Rows are points. Each table stands for the endless flat space through its points: a line for two points, a plane for three, and so on. Write the one point that lies in both, or say that there is none.
In the rows, 128 means zero.

First, 2 rows:
[[112 150 103 135]
 [104 158  99 119]]
Second (3 x 4):
[[107 142 110 135]
 [104 146 126 137]
 [108 164 118 131]]
They share: [110 152 102 131]

First (2 x 4):
[[ 98 145 132 142]
 [110 154 150 154]]
Second:
[[ 96 144 144 138]
 [ 91 142 152 134]]
They share: no point

First (3 x 6):
[[100  98 112 134  98 147]
 [116 126  95 151 164  98]
 [ 78 133 117 129 149 112]]
Second, 3 rows:
[[115 128 116 149 156 104]
 [ 87  90 100 125 116 126]
 [ 95 106 108 133 134 120]]
They share: no point

First:
[[140 132 116 114 124 132 130 117]
 [131 134 108 118 117 140 125 121]]
Second, 3 rows:
[[190 155 149  87 144 117 166 115]
 [176 141 131  97 152 121 158 103]
 [159 112 128  98 124 119 120 109]]
They share: no point

First (2 x 9):
[[123  82 137 154 109 116 105 117 113]
 [118  73 137 158 116 109 110 112 109]]
Second, 3 rows:
[[140 131 128 146  67 108  88 130 134]
 [139 122 144 159  83 120 104 125 124]
 [136  95 144 144 107 144 104 128 118]]
They share: no point

First (3 x 11):
[[132 125 116 134 104  82 128 147 148 155 118]
 [138 143 100 134 135  79 148 125 147 135 140]
 [126 131 100 118 149  97 164 121 153 143 144]]
Second (3 x 11):
[[106 155 100 128 148 130 180 124 180 142 146]
 [116 139  94 122 148 118 174 132 172 124 150]
 [107 115 121 119 124 106 147 138 154 187 102]]
They share: no point

First:
[[147 126 166 141 119  94 144 106 145 137 129]
 [137 136 152 112 133 123 131 134 174 118 147]
 [151 152 130  97 137 112 130 132 153 139 143]
 [139 106 190 153 123 110 152 110 165 113 133]]
Second:
[[122 126 159 137 129  93 124 118 174 137 128]
 [140 145 148 138 113 103 126 113 162 125 138]
 [123 126 179  98  97 106 133 133 136 145 153]
 [125 133 148 151 137  92 119 116 180 125 123]]
They share: [133 137 156 131 114 101 127 117 161 132 138]

First (3 x 12):
[[156 138 154 147 135 104 112 101  90 106 159 109]
 [147 139 154 141 123 103 113  85  81 107 153 108]
 [171 144 151 165 162 104 100 125 114 103 165 118]]
Second, 4 rows:
[[166 132 154 149 138  96 114 109  90  97 161 118]
 [150 140 164 147 152 100 114 103  68  93 159 152]
 [162 116 166 137 139  84 129 103  60  84 161 156]
 [169 136 148 154 137 102 108 112 109 107 162  95]]
They share: [161 140 153 153 144 104 108 109  98 105 161 112]

First:
[[103 144 108 170 147 148 109 116 120 156 115 138 168 121]
 [127 164 132 150 163 160 121 128 148 124 123 142 152 137]]
Second:
[[110 143 115 150 149 170 120 120 139 144 128 140 158 136]
 [111 133 112 150 138 178 129 123 147 144 133 133 157 128]
 [127 160 123 174 148 138 116 126 135 141 113 131 165 108]
 [130 191 134 184 176 106  93 122 114 137  94 145 169 117]]
They share: [115 154 120 160 155 154 115 122 134 140 119 140 160 129]

First:
[[160 159 142 116 179 110  93 125 141 145 136 143 126 149 123 123 153 121]
 [143 126  98 110 147 108 114 126 160 156 105 128 121 136  93 174 152 116]
 [161 138 114  94 155 106 110 142 154 142  99 128 111 128  93 170 166 106]]
Second (3 x 18):
[[138 119 124  97 134 112  90 124 147 150 135 155 117 161  99 144 151 130]
 [132 111 131  93 125 109  92 122 138 143 139 160 115 168 100 138 155 128]
 [118 123 126 125 132 106 122  92 141 144 119 133 129 147 105 144 143 122]]
They share: no point

First (4 x 20):
[[104 170  87  93  83 156 110 131 132 163 150 145  82 106  86 110 139 119
  198 159]
 [110 176  82  78  86 151 115 139 135 154 156 138  92 104  87 113 128 123
  198 160]
 [135 181 116  70 106 168 164 103 165 110 187 126 147  97 127 134 127 156
  140 129]
 [ 93 147 130 100 124 144 156  99 123 128 137 156 109 131 101 118 131 114
  124 137]]
Second, 4 rows:
[[136 175  80  83  72 180 152 102 171 124 125 149 140 121 124 112 118 129
  193 135]
 [ 77 147 129  94 126 135 131 128 103 146 181 174  85  86  73 128 160 140
  133 142]
 [131 174  72  76  75 177 152  98 169 128 130 144 145 125 118  92 112 113
  184 133]
 [ 98 171 126 109 108 150 122 110 127 152 133 135  82 119 106 116 130 107
  157 169]]
They share: no point

First:
[[ 95 113 100 121 131 151 156 146 109 135 119 113 138 148  97 123  92 108
  140 121 145 112 176 149]
 [119 122 115 118 128 157 156 158  88 135 116 122 159 133 106 147 116 132
  128 115 121 115 152 134]]
Second, 2 rows:
[[117 122 113 123 128 164 152 163  93 144 120 112 160 140  98 134 111 133
  133 119 122 111 153 147]
 [ 99 113 104 111 131 137 164 136  99 117 111 133 136 134 113 149 102 106
  130 113 143 120 174 123]]
They share: [111 119 110 119 129 155 156 154  95 135 117 119 152 138 103 139 108 124
 132 117 129 114 160 139]

First:
[[105 118 159 144 152  95 152 154 134 143 131 134 152 120 121 150 129 139
  108 155 129 116 158  92]
 [ 96  97 158 142 119  84 125 148 131 173 111 122 163 137 144 167  99 142
  103 171 116 123 170 103]
 [132 121 152 130 161 108 173 142 163 133 121 110 179 149 122 159 129 130
   93 187 128  95 152 109]
 [135 147 158 141 198 119 198 153 167 103 155 122 162 123  88 145 173 123
   99 157 138  86 140  92]]
Second (2 x 24):
[[105 127 160 141 159  97 154 146 134 133 143 125 161 128 113 159 138 126
  106 160 134 113 152  90]
 [102 115 163 168 135 118 133 167 155 148 125 125 164 107 107 156 144 135
   88 169 119 104 179 117]]
They share: no point

First, 4 rows:
[[ 97  98 128 107 126 191 153 168 169 157 151 159 156 143 104 118 119  88
  138  85 120 106 139 167]
 [ 87 136 168 115  96 135 165 158 145 115 181 155 174 165 154  78 117 140
  146  77 112  80 119 131]
 [ 85 146 182 123  98 121 151 154 131 103 191 167 178 169 160  84 111 144
  160  91 100  90 111 115]
 [ 85 122 167 128 102 146 141 159 136 127 190 177 183 158 137 103 101 118
  156  85 105  97 106 140]]
Second, 4 rows:
[[109 129 157 108 114 150 161 163 149 113 168 148 152 169 134  97 129 128
  141 103  98 121 133 111]
 [123 123 154  82 110 179 133 154 128  99 186 131 123 151 131 100 138 117
  110  88 113 125 134 114]
 [ 99 153 133 102 124 152 159 167 157 105 144 140 144 173 122  97 121 118
  169  93  98 105 145  99]
 [104 133 168  77 129 172 124 142 132 105 174 145 119 133 147 102 146 118
  124 103 123 105 150 134]]
They share: [ 97 140 158 104 126 147 156 158 153 114 156 153 148 161 139  98 131 126
 155 108 103 107 144 118]

First (2 x 24):
[[ 92 151 115  84 131 156 118  80 142 134 127 130 163  83 141 137 130 157
  151 140 166 142 135 158]
 [104 169 121 120 113 156 106 122 166  92 121 178 127 125 105 137 154 109
  121 146 148 112 111 128]]
Second (3 x 24):
[[ 92 178  97 111 137 141 118  83 163 104 124 163 142  86  99 116 157 112
  157 119 166 109 132 134]
 [101 175  91 126 128 138 100  80 151  83 142 175 160  59  78 113 154 103
  136 143 169 112 117 140]
 [ 99 165 109 110 124 150 108  94 153 103 130 161 150  89 108 129 146 123
  136 143 161 122 121 142]]
They share: [ 98 160 118 102 122 156 112 101 154 113 124 154 145 104 123 137 142 133
 136 143 157 127 123 143]

First:
[[164 126 189 164 120 116 124 161 144 151 148 173 160 117  93 100 130 123
  130 120 127 190 141 155]
 [147 143 161 104 106 126 121 118  89 176 161 147 137 136  72 101 109 126
  137  99 162 129 116 146]
 [125 106 161 118 139 157 117 140 102 168 191 157 168 149  87  82 140 123
  111 124 149 131 145 118]
 [162 119 143 104  97 135 136 121  77 167 152 141 113 148  84 119  91 120
  116 117 180 132  98 155]]
Second:
[[177 108 153 164  89 139 130 152 115 177 164 153 122 125  97  88  93 121
  125 112 127 154 116 166]
 [141 109 164 117 123 131 127 145 113 143 164 153 148 156  91 107 109 114
   96 145 159 162 124 142]
 [147 113 148 133 115 129 133 141 123 151 176 165 138 142 103  99  95 122
  112 133 143 170 114 148]]
They share: no point

First (2 x 24):
[[140  95 153 155 140 146 125 118 157 164 128 116 130 104 129 110  87 102
  153 123 122 135 131  95]
 [167 119 132 140 128 125 134 100 142 143 137 140 154 119 129 119 114 102
  159 111 113 117 125 107]]
Second, 4 rows:
[[147 128 145 120 167 121  97  83 142 156 142 140 138  80 138 116 122 100
  155 132 120 121 137  62]
 [167  96 143 156 119 161 157 131 160 176 140 106 148 116 126 130  76  78
  163 108 110 157 141 112]
 [164  95 128 157 114 164 153 125 169 169 152 111 152 118 130 121  77  71
  162 100 100 158 152 111]
 [138  87 133 171 130 152 147 117 156 143 133 116 151 124 144  86  96 110
  134  96 117 108 118 114]]
They share: no point

First, 5 rows:
[[151  89 105 131 148 168  82 126 131  80  98 136 127  82 150 130 149 180
   77 124  86 164 155 138]
 [126 143  96 162  58 110 130 112 141 132 210 144 119  91 132 161 140 159
  129 182 124 111 163  96]
 [140 144 127 137  61 146 153 138 109 115 168 116  84 126 139 129 197 112
  122 153 159 112 169  71]
 [131 137 107 153  70 128 130 114 135 118 186 132 113  96 130 148 151 152
  113 174 122 124 169  98]
 [138 128  81 147  85 110 109 118 129 135 192 156 128  76 147 167 143 186
  150 161 103 114 145 111]]
Second:
[[158 141  84 143  82 128  99 153 144 108 106 161 118  93 175 101 174 120
   87 113 111  97 160 122]
 [117 137 121 143  88 122  85 134 150  77 168 153 122 104 148 154 146 153
   90 143 130 126 167 104]
 [113 123 126 124 120 129  95 133 129  90 202 144 107 106 157 173 132 191
  131 172 136 146 143  98]
 [155 136  97 136 109 128 101 146 107 112 140 162 105 112 162 113 153 145
  118 140 112 123 134 113]
 [128  80 115 110 145 126 137 114 135 122 165 135 100  80 179 153 196 193
  172 160 141 115 120 112]
 [153 104  85 118 129 150 129 146 129 144 152 128 103  82 198 141 177 179
  154 146 130 117 128 105]]
They share: no point

First, 4 rows:
[[133  87 125 115 151  95 173 165 123 155 169 137  95 112 156 118 114 133
  105 136 116 140 111 157]
 [127 102 109 172  73 123  98 143  85 118 162 131 107 102 101  94 142 147
   85 138  87 151 141 157]
 [111 115  91 154 105  82 114 172  87 128 175 105 107 124 128 142 102 137
   82 143 108 150 138 135]
 [143  79 131 146 105 118 130 152 111 136 171 145 107 100 132  78 134 145
   94 123 104 138 118 159]]
Second, 3 rows:
[[102  78 106 137 118 100 131 148  85 131 130 118  76 114 126 122 152 124
  124 121 109 149 150 141]
 [ 99  71 102 140 126 101 125 154  77 126 126 116  70 118 122 114 156 124
  123 122 101 154 146 134]
 [137 123 131 132 108 110 161 148 135 141 180 148 126  94 126 127 102 149
   94 156 114 144 125 196]]
They share: no point
